Each row is a point. The points of each table are mixes of a few directions, plus a little noise. How many directions does each table use, and how many do they share? Where both have some left over, give the other angles between the two spaces (their principal angles), to ten degrees, smallest first.

First:
[[  5   7  -6]
 [-10 -12  13]
 [ 54  64 -65]
 [-58 -69  70]
 [ 50  58 -59]
 [-31 -37  37]
 [ -8  -9   9]]
Second (5 x 3):
[[ 22  12  64]
 [ 59  64 -20]
 [-67 -70   7]
 [ 17  18   2]
 [-30 -24 -53]]
Directions: first 1, second 2, shared 1

First, 8 rows:
[[  2 -22   4  27   3  24   2  17]
 [-43 -25 -12 -25  30 -21 -20 -10]
 [  9  25  10   9  -9  -4  16   2]
 [-31 -26 -41  12  -5  -6  13   7]
 [-32 -17  18  22  30   3  -1  13]
 [ 27 -12  -2   0 -11  21  -9   2]
 [ 95  78   8 -25 -67   1  18 -21]
 [-26  -2  15 -21  30 -18 -18 -10]]
Second:
[[-32 -21  23   3  31  -5  -5  15]
 [ 76  -4   7 -13 -84  14  47  55]
 [ 16   1  -1  -3 -18   3   9   8]
 [ 15 -23  28  -5 -22   3  24  50]
 [ 23  45 -53   0 -15   3 -16 -63]
 [-20  10 -12   4  24  -4 -18 -29]
 [-38   6  -9   7  44  -7 -26 -37]
 [-11  15 -18   4  15  -2 -17 -34]
 [-16  -7   6   3  16  -3  -5   1]
 [-14 -23  27   0  11  -2   7  31]]
Directions: first 4, second 2, shared 1; angles 60

First:
[[-31  23 -11  -8 -23  28   6 -21  -7   6 -24  11]
 [ -2 -15 -30 -14 -35  31 -20 -20   2   1 -24  22]
 [ 66 -10 -41   0  11 -38 -13  34   9  14  -2 -20]
 [ 39 -72  -2  22  17   3  -3 -21 -56  10  49 -13]
 [-29  50  69  27  23 -18  15  16  -3 -11 -13  -2]
 [ -1  31 -35 -19 -14  12  23  11  48 -12 -10 -10]
 [-59  38  17 -22   6 -17  -5  -5  -7  22 -12  11]
 [ 18 -45  34  15  14   0  -3   7  15 -29  35   0]]
Second, 9 rows:
[[ 14   4   6  24  23 -14  18 -22 -18 -10  25  -7]
 [ -1  -2  21 -50 -53  53  -8  95  -3  48   5  20]
 [ 19  17   6 -13 -14   7  -1  21  -9  11  33  35]
 [ -3  -7   6   2   1   6   6   9  -4   4  -4 -14]
 [ -6 -18  20  14  11  14  25  19 -21  10  -1 -43]
 [-28   0 -42  -9  -1 -28 -41 -56  53 -31 -63  11]
 [-20 -20   2   8   8   4   6  -2   3  -2 -31 -40]
 [-17  -2 -22  -1   3 -16 -20 -33  27 -18 -36  -2]
 [ 42  31   4  23  23 -26  15 -31 -26 -13  71  42]]
Directions: first 6, second 3, shared 1; angles 80, 90

First, 11 rows:
[[  5 -55  33  28 -28  53  -3  20  15 -10 -76 -29  37   4  12  58  14 -34
  -31   2]
 [-13  45 -31 -42  39 -46  22 -38 -15 -15  74  -9 -15  21  -8 -73 -17  42
   34   5]
 [ 49 -24 -77   8 -19  37  12  21   8  46  23   8   8 -42 -24 -25  22 -14
   87 -42]
 [  7  -2 -12 -18   2  -8 -12   7 -35 -18 -22 -21  57   8 -21  17  17  36
   14  -7]
 [-29 -24  48 -24  -4   5  14 -16  25 -19   0 -14 -50  15  42  20 -32 -50
  -89  47]
 [-25 -16  43  10  -7  16  22 -14  56  13  21  13 -95  -2  49  -5 -36 -73
  -68  35]
 [  3  17 -32 -69   6 -42  -2  -5 -26   8  61  23 -44 -20   1  -8 -20  -2
  -25  24]
 [ 13  -8 -22 -50  -7 -18 -18  14 -45 -13  -8 -10  39  -8 -17  35   9  22
  -13   7]
 [  8  17   2  71   3  19  -3   6  18  16 -21  12  24   2 -17 -24  22  21
   63 -41]
 [ -1 -13  24  27  -7  19  -9   8   0 -13 -48 -17  38  13  -3  26  14   6
   -4  -6]
 [-13  64  26  61  21 -33 -22  -3  -1   8  -2  42   0  10 -15 -25  10  48
   32 -24]]
Second (10 x 20):
[[-34 -51  64  41   3  65  46 -33  63 -40 -47 -75   7  55  42 -12 -12 -42
  -29  19]
 [-33 -49  61  38   3  62  43 -31  60 -38 -44 -72   7  53  40 -11 -11 -40
  -28  18]
 [-19 -27  34  22   2  35  24 -18  34 -22 -25 -41   4  30  23  -6  -7 -23
  -16  10]
 [ -1  -2   2   1   0   2   1  -1   1  -1  -2  -2  -1   2   1   0   0  -1
   -1   0]
 [ 29  43 -54 -34  -2 -55 -39  28 -53  34  39  64  -7 -47 -36  10  11  36
   25 -16]
 [-13 -19  25  15   1  25  17 -12  24 -15 -18 -29   3  21  16  -5  -5 -16
  -12   7]
 [ 27  40 -50 -31  -2 -50 -36  26 -48  31  36  59  -7 -43 -33   9  10  33
   23 -15]
 [ 10  15 -18 -12  -1 -18 -13   9 -18  12  13  22  -2 -16 -12   3   4  12
    8  -5]
 [ 37  55 -70 -44  -3 -70 -49  35 -67  43  50  81  -9 -60 -45  13  13  45
   31 -21]
 [ -2  -4   5   3   1   4   3  -2   4  -2  -4  -6   1   4   3   0   0  -3
   -2   2]]
Directions: first 5, second 1, shared 1

First:
[[-15 -56   1 -27  10 -26  26   8 -32  14  36  35  27 -64   3  -6  25  20
  -14  18  -4   4   0  16   7  -2 -35  30 -34  -9  12  -2]
 [-16  -2  33 -23  -3 -17  18 -16 -19  20  13  25  17 -51   3 -18  13   3
  -20  -5  13  -4   2  36 -30  23 -36  12 -11 -18  -6 -17]
 [ -2 -24  -9  -6   6  -7   8   9  -9   1  13   9   8 -15   0   2   8   8
   -2   9  -6   3  -1  -2  10  -7  -7  10 -12   1   7   4]
 [ -4  -1   9  -6  -1  -4   5  -5  -6   5   4   8   5 -13   1  -4   3   0
   -5  -1   3  -1   0  11  -8   6 -10   3  -3  -6  -1  -5]
 [  6  21  -1  10  -4  10 -11  -3  12  -7 -13 -13 -12  24  -1   3  -9  -8
    6  -7   2  -1  -2  -7  -1   0  14 -11  13   3  -4   1]
 [ 14  13 -23  22   0  17 -18  11  20 -17 -16 -24 -18  49  -3  14 -15  -6
   17   0  -9   2  -1 -29  18 -16  32 -15  15  15   2  12]
 [ -9   8  20 -11  -4  -6   7 -12  -8  10   3  11   6 -23   1 -11   4  -2
  -11  -6   8  -4   1  20 -19  15 -17   3  -2 -11  -6 -12]
 [ 25  45 -32  40  -4  34 -37   9  42 -28 -38 -48 -37  95  -6  21 -30 -19
   28  -9  -8   2  -2 -44  21 -20  58 -34  35  22  -4  17]]
Second:
[[ 33  -2 -10 -16 -17  -6   1   4  16  11  -3 -16 -38 -29 -13   7 -10   3
    5 -15 -13  15   6 -13  36 -20   3 -24  15 -17   1  19]
 [  6 -12   0   6  17 -10  -9   7   0  -7 -15   5  30  16   3   1  21  -4
    5  10  -9   6  -3  -1   0  -3  25  12 -10   4 -11  10]
 [-20   3  22 -27  14 -24 -11 -16  15  15 -34   4  21 -18  17 -14  17 -13
   13  10   7  30   8  61 -26  27   2  -7 -27 -36 -10   7]
 [  6  -8  -5   4  16 -12 -14   9   3  -6 -32   6  11  14  -1 -10  10   4
    9  -1  -6   4   6   2   0 -13  28   5 -13   9  -4  23]
 [-27  25   9  11 -20  28  15  -3 -20  -3   1   8 -38   7   5 -14 -38  14
  -12 -27  27 -36  14   1 -40   4 -53  -6   8  34  28 -31]
 [ -6   5  17   2  -9  11  12  -3 -11   0   2   3   4   4  12   7  -2  -3
   -6  -7   7 -12   1   4 -26  14 -33  -1   6  11   5 -30]
 [ 35 -30 -29  29  20  -5 -11  25  -3 -23  16   0  38  36 -16  18  28   2
    0  19 -30  -5 -19 -59  46 -32  61  28   7  22 -18  25]
 [-34  24  10 -19 -21  14  18 -28   2  19  49  -9 -25 -37   4   1 -24  -7
  -11   7  23   2  -6  27  -9  34 -47 -12   8 -35   9 -32]
 [ 57 -24  -3   1  -9  -6   6  17   6  -3   5 -13  10  -2  -4  34  23  -7
    2  -2 -32  11 -10 -42  37 -19  12  -6  23   1 -14   1]
 [-18  14  -4  -1 -16  17  14 -12  -4   6  45  -6 -22 -16  -5   3 -21   1
  -11   3  13 -10  -7  -4   5  12 -26  -3  13 -10   9 -20]
 [-32   5  -7  10  26  -8 -21   2  -3  -9 -35  17   9  23  -1 -34  -3  10
    7   1  14  -6  12  24 -23  -5  28  14 -29  15   4  26]]
Directions: first 2, second 5, shared 0; angles 30, 70
